Rows are points. The points of each table are mixes of a few directions, plus a little noise. Count the directions of each table, and those that both share. Where both have some left over, give the other angles between the two spaces (their principal angles), to ten degrees, smallest first.
In the rows, 128 means zero.

First:
[[ 86 153 127]
 [110  69 145]
 [170 164 114]
 [154 154 119]
 [130  74 141]
 [199 120 122]
 [ 48 161 129]]
Second:
[[185 141 117]
 [108 122 132]
 [162 135 123]
 [  7 100 150]
 [ 92 120 134]
 [191 143 116]
 [152 133 124]]
Directions: first 2, second 1, shared 1

First (9 x 6):
[[154  97 185 159 143  38]
 [107 158  77 190 153 149]
 [133 114 156  72  99 123]
 [151 150 198  65  89 166]
 [109 134  94 124 125 147]
 [ 70 184  95  87  74 177]
 [210  73 189 177 193  83]
 [ 89 133  58  99 114 173]
 [128 109  98 181 164  96]]
Second, 8 rows:
[[139  96 164 111 121  70]
 [142  93 179 109 115  53]
 [138  94 151 111 123  79]
 [123 203 175 160 108 154]
 [125  83  69 109 150 140]
 [111 146  36 141 154 224]
 [112 128  35 134 156 209]
 [134 179 216 148  98  97]]
Directions: first 4, second 2, shared 2

First (10 x 11):
[[101 124  95 127 136 131 172 117 128 155 117]
 [160 132 179 159 218 158  84 163 104 134 163]
 [148 131 152 151 183 160 116 158 115 135 158]
 [110 109 127 135 164 137  96 123 135 129 132]
 [196 151 197 154 171 158  89 182 103 111 174]
 [ 95 126 108 131 181 113 163 103 109 176 104]
 [100 116  95 128 129 139 153 120 139 141 124]
 [151 131 158  92  24  68  55 101 147  62 102]
 [102 119  68 100   7 127 175 114 172 101 114]
 [117 141 102 104  66  90 177 100 128 136  93]]
Second (11 x 11):
[[186  71 104 180 104 149 118 102  74 116  99]
 [ 42 206 157  99 117  99 141 147 162 153 174]
 [196  38  78 140 156 151 122 106 112 174  98]
 [ 86 172 150 101 133 112 128 146 158 136 155]
 [169 135 158 134 131 142 112 140 120  25 102]
 [190  63  98 156 131 149 121 108  96 130  97]
 [206  42  94 130 162 153 105 118 124 164 107]
 [ 81 170 141 102 135 112 141 140 155 137 144]
 [128 155 167 145  92 124  88 143 118 106 162]
 [ 50 204 149 103 123 104 167 139 151 104 136]
 [ 73 154 113 118 125 111 165 121 134 168 134]]
Directions: first 4, second 4, shared 1; angles 60, 90, 90

First:
[[161  63  83 126  83  61 130 126 196 167 153 180 124 229]
 [132 179 116 104 107 122 112  73 113 135 171 156 104 146]
 [113 153 127  96 120 125 108 104 117 119 150 143 113 123]
 [105 143 126  80 117 117  98 107 124 113 153 150 108 124]
 [116 160 146 132 147 159 129 126  97 113 119 105 129  85]
 [136 168 141 157 144 162 144 117  96 128 120 104 133 100]
 [168  64  83 135  84  62 137 125 196 172 150 178 126 232]
 [ 79 126 164  99 162 158 109 166 103  82  97  93 134  49]
 [142  96 165 222 187 187 185 209 111 124  40  43 181  64]]
Second (10 x 14):
[[ 96 149 198 198 180 196 147 150 138  94 129 149 223  83]
 [142  95 140 176 159 153 162 185 116 129  63  64 145  92]
 [130 128 118 114 118 116 123 121 128 132 134 130 114 138]
 [140 149  52   7  44  37  68  39 134 155 206 189  23 214]
 [142 111 114 128 126 119 137 144 120 137 104  97 110 126]
 [ 99 157 174 157 152 166 126 119 140 102 155 172 189 110]
 [119 140 132 120 123 127 118 113 132 124 148 150 133 135]
 [154 111  75  74  88  75 113 111 122 153 127 112  55 162]
 [124 116 168 193 173 176 162 178 123 114  83  91 182  81]
 [135 124 114 111 116 113 123 122 127 135 129 125 107 139]]
Directions: first 3, second 2, shared 1; angles 70

First (9 x 24):
[[ 94 174 104 195 155 123 119  79  69 127 136  66 115  97 151  76 132 132
   33 150 154  91 133 174]
 [104 116 133 153 117 143 128 128 128 122 169 130 142 146 127 130 143 116
  142 128 121 154 161 108]
 [171 134 128  90 139  96 116 169 148 147  67 130  81 125 109 124 111 116
  121  90 124 111  83 135]
 [164 119 134  67 125 126 142 128 149 126  88 160 144 115 129 158 109 157
  164 143 128 112  94 133]
 [ 59 135 121 209 123 163 133  73  86 108 212 100 170 130 153 109 156 130
  100 167 138 145 192 127]
 [113  85 149 149 100 133 111 199 170 136 183 149 108 194  91 141 156  65
  185  64  92 205 178  59]
 [175 106 141  56 119 118 135 162 169 133  84 171 126 133 113 163 111 137
  184 114 116 129  94 114]
 [162 139 123  73 138 124 145 100 125 123  74 143 146  90 144 144 102 176
  131 165 143  83  81 161]
 [110 143 120 160 136 127 122 114 107 128 139 104 121 122 134 107 133 123
   93 131 136 121 136 140]]
Second (9 x 24):
[[ 79  92 179 124  72 187 103 155 130 106 125  81 118 137 116 162 163 151
  115 161 131 152 140 117]
 [122 148 139 139 190 163 181 123  78  79  93 139 152 127 162  85 108 203
  104 169 175 169 130 152]
 [133 148  90 179 167 103 147  88 104 128 188 148 161 135 144  84 108 112
  132 113 129 146 155 127]
 [119 139 109 137 119  99 118 106 125 153 135 116 122 109 137 133 144  86
  109 123 123  83 123 135]
 [128 116 130 111  88 115  97 139 159 156 130 117 107 125 109 160 146  90
  135 111 105  98 121 118]
 [135 108 144 131 149 128 144 134  78  87 119 110 153 139 142  84  95 157
  112 120 162 190  96 128]
 [156 124 123  90  87 128  98 136 196 165 134 151 107 124  90 181 133 119
  175 121  83  87 132 121]
 [155 117 158  62 114 171 130 124 131 100  69 122 141 105 121 152  98 226
  135 181 144 123  82 157]
 [127 160  81 178 166  58 135 149 150 182 161 167  89 150 131 109 158   7
  135  53 100 106 173 101]]
Directions: first 3, second 6, shared 2; angles 40

First:
[[150 141 152 157  85 156 149 158 108 150 190 136 166 148 123 143  72 109
  139 123 145 123 178 178 157  58 163 158 137  96 126 207]
 [183 157 162 142 137 123  80 160 178  68 133 149 165 132 166 176 145 166
  179  82  91 111 124 176 169 138 107 157 124 108 154  86]
 [194 158 176 160 138 117  72 179 172  55 138 146 177 138 163 199 138 165
  188  90  76 107 138 188 180 134 106 163 130  86 166 104]
 [100 113 107 112 140 120 138 105 118 142 104 118 101 119 116 105 142 121
  106 146 136 136 111  93 103 149 123 107 126 147 119 114]
 [139 132 147 157  96 146 149 154  99 149 175 128 155 146 114 143  80 105
  130 140 138 125 174 161 147  73 157 148 139  96 128 206]
 [ 79 112  81  82 129 137 162  73 123 175 106 123  84 110 119  58 143 118
   87 132 172 145  93  77  83 143 134  99 116 186  93  98]
 [ 80  98  96 108 155 106 140  94 104 145  80 106  80 114 104  99 154 115
   90 169 131 140 102  64  85 172 115  89 128 152 120 108]
 [167 128 178 188 149  95  83 190 115  66 124 118 160 146 122 217 124 133
  163 157  59 111 166 158 165 140 108 142 148  52 179 164]
 [101 124  98  96 117 145 157  93 128 167 128 130 107 118 126  77 128 121
  103 120 167 139 109 106 104 122 140 117 119 169  99 115]
 [ 86 117  83  78 135 134 152  73 136 163 100 127  86 108 128  62 153 128
   94 121 166 143  84  80  87 152 126 101 113 189  96  77]]
Second, 8 rows:
[[150 184 104  66  38 226 188  88 188 208 229 185 164 124 180  31  79 139
  136   7 244 134 118 198 145  17 190 179  95 208  55 116]
 [115  94 142 165 181  69  92 152  93  80  68  95 107 130  96 186 157 122
  123 201  59 125 134  86 118 194  92  97 147  80 172 135]
 [124 118 133 140 145 109 117 135 117 113 109 118 121 129 118 146 137 126
  126 151 106 126 130 115 125 149 116 118 134 113 142 130]
 [128 126 129 130 131 124 125 129 125 125 124 125 126 128 126 132 130 128
  127 133 122 128 129 125 127 133 125 126 129 124 132 129]
 [116  99 140 161 175  77  97 149  97  86  76  98 109 130 101 179 154 123
  123 191  67 124 134  91 120 185  96 102 145  86 166 134]
 [124 118 132 139 144 110 117 135 117 114 110 117 121 129 119 146 138 126
  127 150 107 127 130 115 125 148 117 119 134 114 141 130]
 [140 158 115  95  80 182 160 106 160 171 183 159 148 126 156  76 102 133
  133  63 191 131 122 166 138  69 162 155 110 172  88 122]
 [128 128 128 129 129 127 128 128 127 127 126 128 128 128 128 130 129 127
  128 129 127 128 128 128 127 128 127 128 128 127 128 128]]
Directions: first 3, second 1, shared 1

First (10 x 32):
[[143  84 100 150  77 137 133  88 190 192 115 110 144 177 173 123 142 151
  182 126  89  81 118  70 104  90 133 115 132 110 116 167]
 [111 156 183  78 206 113 126 172  72   7 152 151 120  80  40 164  94 119
   60 126 159 191 158 192 143 180 131 118 141  99 145  75]
 [ 72 189 149 127 173 136 103 158  47  59 144 139  79  71  87 146 119  94
   65 121 169 183 124 195 174 197 142 178 110 176 130  57]
 [147 147 152  98 168 110 140 164  98  87 134 145 139 100  93 123 114 121
   96 136 153 155 144 162 129 133 110 111 136 119 143 124]
 [115  76 132 126 109 139 122  89 183 116 132 112 134 170 120 169 120 158
  157 116  83 109 137  85 107 130 156 110 142  71 118 127]
 [141  62  76 175  38 148 131  58 224 240 106  95 144 205 210 118 156 159
  216 123  65  51 105  33  97  71 142 121 127 114 106 185]
 [144 146  99 153 102 128 133 131 121 193 114 126 128 126 176  85 149 114
  143 137 141 110 107 123 133 101 108 144 113 177 126 155]
 [124 102 119 137 106 136 125 104 160 144 126 117 131 153 140 139 131 142
  152 123 104 109 126  99 118 120 139 124 131 111 120 136]
 [141 143 119 134 124 124 133 139 116 153 121 132 131 120 145 103 136 119
  128 135 142 125 121 134 131 115 113 132 121 152 130 141]
 [140 175 150 103 177 109 135 178  68  87 134 151 128  78  96 110 118 105
   80 138 175 167 137 185 144 142 104 129 126 151 145 114]]
Second:
[[101 160 123 102 148  95  68 140 141 175 111 145  85 140 145 128 144 142
  184 154 102 142  77 140 145 194  63  49 166 180 106 154]
 [155 100 131 147 109 152 177 119 117  83 150 118 162 119 108 133 112 120
   74 107 154 121 170 120 113  77 183 191  98  82 146 105]
 [ 99 137  69 123 182 143 114  89 109  34 128  59 125 213 158 140 187 188
  101 128 176  88 155  57 119  95 105  64 184 124 204  29]
 [105 151 116 113 150 115  93 126 130 142 111 122 106 147 149 124 152 143
  159 143 118 123 103 120 135 153  87  74 159 157 131 125]
 [143 114 104 116 131 104 115 130 139  67 187 128 116 172  96 162 122 181
   82 141 168 153 132 122 115 154 124  86 147 110 139 100]
 [141 122 167 142  97 134 152 147 134 184 114 160 139  71 119 112  97  80
  146 119  97 139 121 164 134 126 154 189  87 125  90 180]
 [137 129 168 134  99 124 135 151 137 203 106 167 128  70 122 112  97  81
  160 128  86 145 107 169 139 143 136 170  94 139  79 192]
 [129 112 102 150 144 174 178  91 100  45 122  69 165 158 142 127 153 138
   74 101 170  80 189  72 110  40 172 169 127  86 196  47]
 [129 127 173 161 104 174 178 127 110 196  60 134 163  52 155  84 118  45
  162 100  84  97 143 143 138  69 171 232  75 124 112 167]
 [142 123 130 113 117  94 106 147 149 129 170 157 111 137  97 149 104 149
  116 144 135 167 109 152 126 178 116  98 132 130 102 152]
 [127 137 129 110 128  98  94 145 144 149 144 151 103 133 118 139 119 142
  145 147 120 156 100 148 133 180  98  84 140 149 104 152]]
Directions: first 3, second 3, shared 0; angles 50, 80, 90

First:
[[170 134 203 134 154 103 174  72 129 102 194 129 130 116 186 119 164 129
  141 145 191 159 131 127 105 165 170 158  99 163 129 101]
 [183 133 175 148 111  92 117  86 112  87 217 160 171 152 190 159 174  93
  163 129 152 194 147 132 165 173 120 134 122 139  91 121]
 [117  72 124 105  51 115  89 108 212  84 139 124 104 129  72 193 109  50
  187 154  90  16 180 157 173 124  86 152 212  76 101 226]
 [146 160 187 152 212 165 174 123 104 144 146 111  95 129 169  57 128 139
  120 126 162 231 101 138  66 147 148 151  86 183 141  45]
 [181 102  33 119  87 142  89 126 132 164 146 116 165 177 188 175 143 132
  166 113  99 148 185 104 176 174  70  81 161 153  80 201]
 [162  70  56 125  62  99  93  88 166  42 145 173 170 127 151 212 152  71
  144  84  96 162 138 116 145 182  80 153 140 108 127 128]
 [ 68 176 166 121 151 108 151 171  76 181  82 117 131 100  76  87 117 204
   74 160 157  41  96 117 132  51 201  96  98 105 154 133]
 [ 82 134 102 112 157 150 157 156 126 165  56 101  99  97  88  93 100 182
   83 129 134  76 100 114  86  91 158 124 109 129 170 118]
 [ 42 170 106 138 170 181 110 223  91 181  26 119  92 121  32  61  69 153
   75 115  75 121  73 144 107  47 120 108 119  98 159  84]]
Second, 9 rows:
[[160  58  14 116  88 125 123  87 180  55 105 153 145 108 159 192 139 101
  119  66 104 174 128  98  94 195  86 159 121 135 158 100]
 [170  75  62 112 151 128 189  65 165  77 115 123 128  85 196 142 150 153
   98  79 170 191 106  84  34 200 147 173  75 181 188  62]
 [109 142 180 142 144 166 104 152 144 127 140 118  77 150  83  99  93  61
  166 139  93 144 134 177 134 108  85 151 172 114 104 129]
 [ 73 195 184 142 124 111  90 197  58 182 116 143 152 147  63 100 116 152
  109 160 113  77 114 149 198  42 148  78 131  77 102 151]
 [ 99 186 217 137 116  72 114 154  66 153 158 152 161 132  96 122 146 158
  118 176 152  61 125 136 197  65 180  86 118  86 104 158]
 [140 118 233 141 110 138  96 107 188  96 206 119  74 162  99 134 109   7
  221 170 103 111 180 199 168 133  78 168 211 106  66 182]
 [109 188 142 122 134 128 116 185  63 248 119  96 147 162 121  97 123 208
  126 179 137  52 153 117 192  65 159  42 139 129  85 212]
 [147  86  40 122 156 152 169 100 156  90  78 129 123  89 164 129 128 147
   88  70 139 206  89  92  39 182 126 167  83 169 191  45]
 [147 106  78 116 133 127 153 108 135 124 114 121 140 112 167 139 141 159
  110 108 149 143 125  99  96 159 140 132 103 154 151 114]]
Directions: first 6, second 5, shared 5
